Every row gives one point. Each table stands for the endless flat space through its points: a line for two points, a plane for three, and so on. Write the one point that lies in both, or say that there is none.

First:
-9 27 23

-5 15 31
Second:
-4 25 31

-1 29 35
They share: -7 21 27

First, 2 rows:
-17 -29 -14 -23 -20 12

-32 -17 -11 -32 -11 27
Second (4 x 6):
-12 0 -35 -18 -35 -14

-17 -5 -35 -28 -35 9

-30 -18 -13 -21 -35 16

-31 -44 11 -22 -5 26
They share: -22 -25 -13 -26 -17 17

First:
-4 2 24 18 13 24 26 4 -23

-25 7 19 6 35 22 19 10 -6

-32 40 39 -12 36 45 51 -29 -35

-9 13 24 20 12 33 38 -13 -14
Second:
-19 -7 4 10 -8 11 25 -11 -2

-25 -4 7 13 4 8 46 7 -2

-23 4 17 19 26 16 50 21 -4
They share: -14 4 18 18 21 24 24 4 -5

First (3 x 12):
-10 -33 19 4 3 26 -12 -3 6 10 16 23

-8 -23 37 9 5 34 -20 -21 -9 -3 22 5

-12 -27 27 3 -1 24 -18 -9 5 9 18 17
Second:
-30 -26 10 13 -15 1 -57 5 -2 0 19 23

-17 -10 24 6 -18 8 -5 19 39 37 1 1

-15 -23 29 -1 -16 17 -54 1 -3 2 22 28

-6 -15 39 -10 -15 22 -8 5 30 32 10 15
They share: -18 -25 25 -4 -11 12 -22 -3 18 20 16 23

First:
-8 -8 18 14 -29 -18 -5 -12 -10 -18 -9 7 -3 6 -4 -10 5 32

-3 -10 12 19 -30 -47 9 1 9 -28 -46 -1 -12 9 -4 10 -3 66

-15 -6 27 9 -33 -8 0 -10 -15 -12 -1 6 -2 -4 2 -18 3 27

16 -24 15 26 -14 -17 -56 -19 -12 -32 2 4 15 37 -26 -6 1 11
Second:
-9 -4 18 20 -36 -25 -21 -24 -8 -25 0 5 -14 12 -22 2 0 36

-3 -10 9 14 -21 -13 -6 -15 -14 -16 -6 14 4 12 -1 -16 15 21
They share: -5 -8 12 16 -26 -17 -11 -18 -12 -19 -4 11 -2 12 -8 -10 10 26

First:
-5 4 -28 -7 -6 28 -1 -17 22 -1 13 -13 3 -11 6 25 17 22 -10 30 3 27 3 -6

-9 16 -20 -31 -18 4 -13 -9 -2 -25 -3 -25 -13 -23 26 5 1 18 -30 18 23 7
 -9 -30
Second (4 x 24):
-29 34 3 -35 -8 26 -37 -23 24 -14 -23 -16 -19 20 -11 41 30 36 1 43 6 15
 -20 -3

10 -25 -28 -36 -11 26 -5 0 7 -8 3 -14 25 -17 2 22 28 18 -19 13 14 -7 16
 -21

9 7 -48 -21 -31 -9 8 3 2 -12 36 -40 6 -45 25 10 9 4 -35 23 35 34 11 -12

-18 40 -26 -6 -18 1 -6 -20 11 -17 14 -29 -28 -23 29 9 -6 18 -24 34 18 42
 -16 -13
They share: -7 10 -24 -19 -12 16 -7 -13 10 -13 5 -19 -5 -17 16 15 9 20 -20 24 13 17
 -3 -18

First (5 x 24):
-34 -26 -2 1 -26 -6 3 -35 -4 -43 40 11 -19 11 -9 7 -12 8 -13 -22 -15 13
 20 12

-24 -3 -11 30 -42 6 10 3 -44 -22 23 40 -26 -49 9 33 13 21 17 -18 16 30
 -20 16

-27 -4 1 15 -41 11 -21 -26 -18 -49 35 18 -51 -11 -9 28 23 30 -22 -7 22 3
 -2 26

-11 5 -8 -1 -25 1 25 -39 -12 -29 37 29 -13 -18 12 33 0 35 21 -19 0 31 -3
 -6

-49 -46 -17 19 -39 -31 31 -14 -10 -37 45 12 5 -19 -15 -10 -17 -14 12 -45
 -36 41 16 12
Second, 5 rows:
-52 -7 -16 0 -48 4 13 -14 7 -43 42 33 21 -2 -19 38 -23 -4 7 -36 6 27 21
 28

-54 -17 -10 -2 -38 -4 -5 -26 5 -53 22 31 9 4 -3 26 -29 10 19 -24 16 19
 31 32

4 -23 -9 -5 -12 23 6 -18 -80 -9 29 16 -67 13 18 15 -30 19 -18 2 -43 -3
 -7 -38

-32 -7 -12 4 -38 12 22 -9 -16 -23 47 29 2 -5 -15 35 -17 -5 -9 -31 -13 23
 4 9

-3 -22 -13 -9 -19 22 4 -20 -74 -16 30 16 -61 15 13 20 -36 19 -13 0 -39
 -3 -2 -34
They share: -27 -18 -2 6 -21 5 6 -19 -24 -26 26 27 -16 -1 6 18 -17 9 -2 -17 -7 15 9
 9

First, 3 rows:
2 19 -40 34 -11 7 -17 9 4 14 18 -15 -11 3 8 20 25 18 7 23 40 24 21 -32

37 29 -10 13 -30 -21 -16 -44 -10 21 10 -19 -32 28 23 -15 24 5 2 -26 12
 30 12 -12

32 34 -15 12 -29 -14 -20 -37 -4 23 17 -13 -33 28 18 -10 23 2 7 -20 19 36
 13 -17
Second (6 x 24):
-4 10 -3 54 -25 27 -31 -47 8 11 -34 -20 -38 -19 2 -28 1 13 5 5 13 37 36
 -22

59 -4 -61 1 -46 -29 -4 15 -13 6 23 -1 -21 21 -8 -14 34 12 -16 -1 -9 8 -5
 6

25 -22 -64 49 -78 -22 4 -22 -29 27 2 -12 -26 25 -7 -17 51 58 11 12 8 37
 33 -28

-1 -2 -29 70 -59 -3 11 -38 -38 -1 -26 -62 -22 2 30 9 28 36 20 12 36 26
 60 -37

-3 61 37 24 33 13 -36 -39 16 4 -4 -50 -18 0 38 8 -10 -15 -11 -13 37 19 2
 -18

2 32 -13 31 -22 -17 -28 -36 -13 30 23 -43 -21 48 34 -5 31 39 29 -22 42
 23 13 -51
They share: no point

First (4 x 24):
12 4 6 -42 9 12 -6 -34 12 14 -16 4 31 -33 -27 2 -8 17 -17 12 47 -9 2 25

12 8 -21 -9 36 -18 9 -1 -44 18 -19 -22 -10 6 -9 -19 -29 -8 -40 -55 -15
 -18 -6 -24

9 11 -9 -23 18 1 -4 -32 -13 5 -11 -12 15 -10 -24 -10 -15 22 -13 -10 26
 -20 0 3

15 21 -9 -3 30 -21 -18 -10 -43 -17 -19 -48 21 -18 6 -4 13 18 -27 -44 -8
 -24 4 5
Second:
4 31 8 -15 12 19 -11 -21 -14 -12 -10 -21 16 -23 -25 -16 -2 4 -39 -14 7
 -17 9 -8

2 15 -26 -19 46 -5 -9 9 -46 18 -42 -47 14 23 -15 -16 -16 44 -15 -6 19
 -31 -39 0

28 -7 -77 -4 19 -46 -35 -31 -6 17 -15 -16 -17 -2 -17 -39 8 9 6 -48 -25 3
 6 1

9 27 -3 -10 18 12 -20 -17 -18 -7 -19 -27 11 -18 -25 -24 2 7 -33 -14 -1
 -19 3 -4

29 7 -6 14 19 11 -47 -22 -27 -3 -30 -27 -13 -37 -14 -44 3 -8 -22 -33 -24
 -34 7 9

13 4 8 -18 27 13 -14 -9 -47 -6 -31 -36 19 4 -1 -1 -17 22 -24 -14 34 -41
 -24 16
They share: no point

First (7 x 24):
-15 -26 -42 17 22 27 2 -23 3 -19 -18 30 -17 -8 2 -3 21 14 -37 22 15 7 -7
 -4

-21 34 -51 5 -13 13 14 -36 34 3 30 -10 -20 15 27 -11 31 -9 16 8 -28 -2
 -15 15

-4 20 5 1 -1 13 0 -30 -21 25 -8 22 49 30 22 -39 42 -12 -29 -25 -9 49 -25
 -10

-55 4 -38 8 -25 16 11 -66 -2 8 11 -16 -1 29 62 -38 5 15 -17 -2 -51 -35
 15 4

-31 12 -31 9 -18 -7 6 -7 -10 11 48 -2 0 -12 38 -30 -2 -16 -16 -25 -19
 -10 -34 -8

2 20 -12 -12 1 20 29 -28 3 54 1 10 26 18 17 -32 36 -20 -28 -19 -34 32 -9
 -13

7 13 -25 -4 -26 36 38 -38 -12 33 -38 -3 -12 29 12 -15 23 26 -22 -13 -49
 -5 -4 -11
Second:
-24 5 -20 3 -20 -10 13 -45 -10 27 -11 1 -51 -9 21 -50 28 -10 26 -27 -30
 30 4 -19

44 18 -35 -5 -47 58 6 21 5 14 37 -15 2 34 12 2 12 22 -37 -13 -14 -41 -49
 -30

3 11 -30 2 -22 23 13 -19 -4 21 1 -3 -12 13 18 -17 16 9 -13 -17 -20 1 -23
 -14

13 30 -21 3 -37 37 12 13 -11 -21 40 6 19 28 12 -11 34 5 -40 1 -28 -37
 -45 -11

-13 13 -51 4 -7 18 24 -37 -12 -15 -6 -15 -1 1 38 -19 38 -2 -11 -10 -26
 17 -19 1

14 12 -46 -4 -36 19 25 -15 11 17 15 -20 -37 12 23 -24 28 9 7 -34 -26 2
 -16 -29
They share: -7 14 -27 5 -16 17 16 -23 -8 13 -2 4 -4 12 18 -18 20 6 -16 -13 -23 4 -22
 -6
